Each row is a point. Before rounding, the points of a table are all equally far from one centre. They may lie mostly on one side of it. Where is the centre, to within rounding?
In the rows, zero is written as 128.

Points (9 x 2):
[[142 170]
 [171 153]
 [177 146]
 [ 71  67]
 [186 129]
 [160 162]
 [ 76 153]
 [171 154]
 [187  85]]
Centre: [124 106]

Points (9 x 4):
[[ 83 178  84 146]
 [147 134  87 184]
 [138 151 153 205]
 [158 191 165 135]
 [111 198  94 164]
 [108 134 166 198]
 [110 153 171 196]
 [166 188 123 171]
 [118 173 173 189]]
Centre: [120 147 131 143]

Points (11 x 8):
[[153 175 102 110 160 178 159  94]
 [ 72  90 124  94 172 133  82  70]
 [118  56 129 147 177  67 194  64]
 [148  85  72 128 163 133  84 156]
 [106  70 168 124 128 190  84 134]
 [ 72  39 152 148 134 144  95 144]
 [154  71 152  78 166 136  97  70]
 [107  87 143  86 127  93 104 104]
 [117 145 147 126 168 222  91  96]
 [136  37 116 104 183 189 100 104]
 [159  52 161 121 170 219 124 114]]
Centre: [124 103 141 162 180 140 141 108]

Points (18 x 11):
[[186 105  94  85 149 114 126  70 158  87 123]
 [180 125  89  92  86 119 117 140 141  34 152]
 [139  97  52  80 133 104 128 152 166  91 104]
 [113 119  48  91 168 102 163 115 154  52 139]
 [120  79  44 133 143  87 144 130 172  99 171]
 [152 122  76  68 144  80 154 160 158  92 145]
 [172  92  58 119 156  76 109 171 110   7 140]
 [139  75  69 102 141 114  92 149 203 104 133]
 [132 115  46  93 116  69 124 121 171  96 174]
 [173 119  64  61 152 101 107 115 179  27 127]
 [161 112 117  64 154  61 131 148 161  51 130]
 [151 121  99  74 153  78 161 149 187  86 145]
 [170 120  70  75 116  64 111 106 179  75 109]
 [111  88 119  99 134  95 138 109 145  62 111]
 [170  78  71 113 141  82 133 175 125  89 181]
 [169  92  50 131 136 122 180 135 166  66 141]
 [143 105  60 105 119  75 169 136 151  83 111]
 [170 102 108  89 160 105 151 123 162  62  80]]
Centre: [157 138  87 147 160  97 101 132 152  68 139]

Points (21 x 14):
[[110  96 151 113 212 109 114 153  92 158  70 121 106 204]
 [163  93 159 121 204 111  89 117 133 151  54 110 112 181]
 [131 127  91 147 157 137 119 152  97 164 138 116 115 219]
 [149 104  73 149 164 136 113 130 159 120 114 135  83 190]
 [118 128 160 127 217 126 122 121 164 182 107 109 105 156]
 [154 112 155 118 200  80 141 179 135 148  85  91  92 208]
 [ 76 128 112 118 191  96 134 118 143 120  87 112  94 175]
 [104 103 130 174 187 115 107 145 180 141  78  93  98 188]
 [117 113 126 105 145 114 117 123 102 177 110 147 148 186]
 [109 106 100 123 192 118 125 136  87 164  94 143 125 202]
 [162  89 125 108 224 135 114 141 134 146  69 122 113 204]
 [144  80 109 129 169 106 122  97 151 164 103 123 124 174]
 [145  86 122 143 183 130 109 139 142 190 100 133  96 198]
 [149 102 141 131 211  93 124 112 119 156  88 155 118 169]
 [138 156 140 166 170 167 103 159 168 177  95 118 153 177]
 [160  91 132 118 208  83 116 111 136 153 110 111 151 159]
 [147 106 140 124 249 138 134 133  93 164  90 121  93 150]
 [132 133 101 137 222 138 119 150 126 185  87 138 126 187]
 [101 114  95 127 169 116 139 119 127 122 117 115 136 212]
 [123  92 120 134 184  91 148 119 132 110  81 149 144 181]
 [160 136 135 163 177  88  60 159 102 185  95 103 110 167]]
Centre: [139 120 131 129 164 135 118 167 118 126  97 102 116 141]

Points (24 x 20):
[[225  47  73 164  93 147  99  72 128 128 111 114  76 121 124 196 101 124
  149 130]
 [196  67  75 150 120 107 116  72 115 134  73  70 126  61 111 193 110  70
  102  84]
 [162  70  79 126  95 157 120  93  94  89  41 115 132 124 112 213 159 116
  119 134]
 [153  43  96 121  99 137 175  70 118  88 128 112  63 126 123 183  95  83
  113 192]
 [188  57  84 152 146 172 206 113 133 157  91  86 111 100 127 194 100  62
   97 156]
 [164  90  89 139 155  89 179  58  95 193  60 114  56 106 114 173 111 110
  139 149]
 [217  43 107 157 116 145 116 107 123 130  26 109  92 110 119 185 108 109
  133 179]
 [220  77  82 134  97 178 136  43 103 122 100 148 104 147 126 169 119 104
  124 122]
 [228  79  98 136 108 141 157  81 122 109  88  88 130 167 154 210  77  96
  154 170]
 [158 107  85 159 165 156 113 122  64  96  61 122  85 156 125 153 103 110
  137 142]
 [177  53 114 173 135 141 118  74 109 102  69 145  97 128 161 172  93 144
   92 163]
 [171 129  88 117 126 122 126  81 108  92  55 129  84 160 180 194  97 102
  102 121]
 [202  52 137 174 125 147 117 107 111 108  33 113 118 162 114 203 127  71
  139 155]
 [154  41  57 120  89 174 120  99 120 115  86  45  85 135 137 189 124  65
  120 109]
 [159 103 115 148 117 133 140  17 104 165 111  95  79 131 126 204  90 168
  137 129]
 [212  93  75 132 141 163 123  96  85 152  34  74 153 123 143 226  81  70
  108 151]
 [237  89 129 132  95 180 126  73  73 109 128 112 104 172 145 184  92 114
  164 150]
 [198  68  88 135 123 112 113 135 142  93  91  91 106 117 123 218  70 108
  116  88]
 [169  69  81 140 132 172 147  82 120 101  97 166 117 133  82 186 120 114
   97 144]
 [180  50 147 117 146 181 164  64 107 100 108 125  82 165 176 170 100 121
  129 145]
 [174  61  17 134  85 114 116  88  90 155  79  99 113 156 120 220 107  62
  106 173]
 [195 110  80 188 109 135 138  72 114 113  76 128 121 157 125 196 104  85
   85 152]
 [172  73  84 132  87 158 171 109 104 106  46 119  89 142 135 160 126  88
  149 139]
 [169  29 113 140 147 152  97 116 116 159  48 102 105 164 136 236 108 145
   85 114]]
Centre: [159  86 129 111 129 126 105 110  98 169 126 104 116 118 142 187 127  84
 123 153]
